Each row is a point. Examples show where two turns around zero, p and q, send a point. Write where each new point lands after one turn and then the other. Backwards means that the second turn is done in reverse. Each puzzle has new turns, and all numbers are rounded.

Turn p:
[12  3] => [11 -6]
[ 33 -10] => [ 18 -30]
[-33  23] => [-9 39]
[ 33 -46] => [ -7 -56]
[-45  29] => [-14  52]
Turn q:
[42 39] => [51 27]
[-23  -4] => [-23   2]
[-19 -35] => [-27 -29]
Where do these land?
q, then p: [-23  49] => [29 46]
q, then p backwards: [ 16 -43] => [ 34 -31]
p, then q backwards: [-23  16] => [-13  25]
q, then p backwards: [ 29 -22] => [36 -6]

Turn p:
[ 55  -9  24 -16] => [ 49 -31 -19 -17]
[-17   9 -27 -16] => [-6 36 -3  5]
[ 49  -4 -17   4] => [ 36 -13 -27  23]
[  9 -30 -10  22] => [-15 -21 -26  16]
[-72  52   8  39] => [-49  20  79  20]
[-25 -18  23 -33] => [-15   9  -3 -48]
Turn q:
[ 9 37 25 24] => [  7   9  44 -25]
[ -4 -24  -5 -69] => [-30 -28 -59 -13]
[40 48 -6 48] => [ 52  33  42 -27]
[-34 -17 -17 -10] => [-26  10 -20  26]
[-11 -43   4   8] => [ -2 -23  -5  39]
Where do these land?
p, then q: [ 32  -1 -12  18] => [33  1  3 20]
p, then q: [  4  18 -60  10] => [26 43 40  1]
p, then q backwards: [-18 -28 -12  41] => [-39 -28  14 -20]
p, then q backwards: [-32  40  52 -32] => [18 65 37 23]
q, then p: [ 15 -28  32 -36] => [-29   2 -48 -14]
